Rows are points. Examples show where two turns around zero, p and q, send a point. Write where each new point lands after one turn and then the other. Backwards means that the second turn is done in reverse. Each puzzle has new turns, and all numbers are rounded.

Turn p:
[-0.19,-0.13] -> [-0.23,+0.00]
[+0.39,-0.05] -> [+0.29,-0.26]
[-0.19,+0.19] -> [-0.05,+0.26]
Turn q:
[+0.06,+0.13] -> [+0.06,+0.13]
[+0.03,+0.32] -> [+0.03,+0.32]
[-0.06,+0.06] -> [-0.06,+0.06]
[+0.21,-0.02] -> [+0.21,-0.02]
[-0.24,-0.49] -> [-0.24,-0.49]
Where do these land?
p, then q: [+0.28,-0.41] -> [+0.00,-0.50]
p, then q: [-0.02,+0.28] -> [+0.14,+0.24]
q, then p: [+0.16,-0.02] -> [+0.12,-0.11]
p, then q: [-0.13,+0.15] -> [-0.02,+0.20]
q, then p: [-0.28,+0.00] -> [-0.23,+0.16]

Turn p:
[+0.23,+0.09,-0.29] -> [+0.21,+0.12,-0.29]
[-0.18,+0.04,-0.15] -> [-0.19,+0.08,-0.12]
[-0.07,-0.11,-0.22] -> [-0.10,-0.07,-0.23]
[-0.24,+0.16,+0.19] -> [-0.21,+0.15,+0.24]
[+0.26,-0.18,+0.46] -> [+0.28,-0.27,+0.40]
Turn q:
[-0.37,-0.12,+0.19] -> [-0.42,-0.07,-0.08]
[+0.26,+0.26,-0.16] -> [+0.33,+0.22,+0.06]
[+0.14,-0.20,+0.25] -> [-0.06,-0.23,+0.26]
[-0.28,-0.17,-0.05] -> [-0.21,-0.13,-0.23]
[+0.27,+0.32,+0.04] -> [+0.22,+0.28,+0.23]
[-0.02,-0.09,-0.26] -> [+0.13,-0.08,-0.23]
Where do these land?
p, then q: [-0.02,+0.05,-0.23] -> [+0.11,+0.10,-0.18]
q, then p: [+0.32,+0.05,-0.30] -> [+0.43,-0.01,-0.08]
q, then p backwards: [-0.03,+0.13,+0.16] -> [-0.13,+0.13,+0.09]
p, then q backwards: [-0.27,-0.24,+0.37] -> [+0.05,-0.26,+0.45]

Turn p:
[-0.23,+0.24,-0.20,+0.33] -> [-0.16,+0.44,-0.15,+0.15]
[-0.24,-0.26,+0.16,+0.01] -> [-0.25,-0.16,+0.20,+0.16]
[-0.01,+0.08,+0.14,-0.12] -> [+0.06,+0.00,+0.17,-0.09]
[+0.25,-0.21,+0.31,-0.12] -> [+0.24,-0.35,+0.18,+0.06]
[+0.24,+0.14,-0.42,-0.10] -> [+0.11,+0.06,-0.42,-0.27]
Turn q:
[-0.13,-0.05,-0.14,-0.32] -> [+0.06,+0.11,+0.05,-0.35]
[+0.17,-0.34,-0.31,+0.17] -> [+0.26,-0.43,-0.12,-0.06]
[-0.13,-0.13,+0.31,-0.20] -> [+0.14,+0.25,+0.30,+0.02]
[+0.13,-0.10,-0.09,-0.05] -> [+0.15,-0.05,-0.10,-0.05]
[-0.32,+0.37,+0.39,+0.19] -> [-0.47,+0.23,+0.26,+0.28]
[+0.14,-0.12,+0.01,+0.03] -> [+0.16,-0.06,-0.05,+0.07]
[+0.15,+0.36,-0.18,+0.18] -> [-0.28,-0.06,-0.35,+0.08]
Where do these land?
p, then q: [+0.03,+0.10,-0.29,-0.12] -> [-0.02,+0.06,-0.11,-0.31]
p, then q backwards: [-0.04,+0.26,-0.06,-0.13] -> [-0.08,+0.03,-0.02,-0.29]
q, then p backwards: [+0.35,+0.02,+0.30,-0.02] -> [+0.15,+0.13,+0.02,+0.42]
q, then p: [-0.41,-0.26,-0.16,+0.41] -> [-0.21,-0.45,+0.33,+0.28]
p, then q: [+0.07,-0.12,+0.21,-0.14] -> [+0.23,+0.03,+0.12,+0.13]
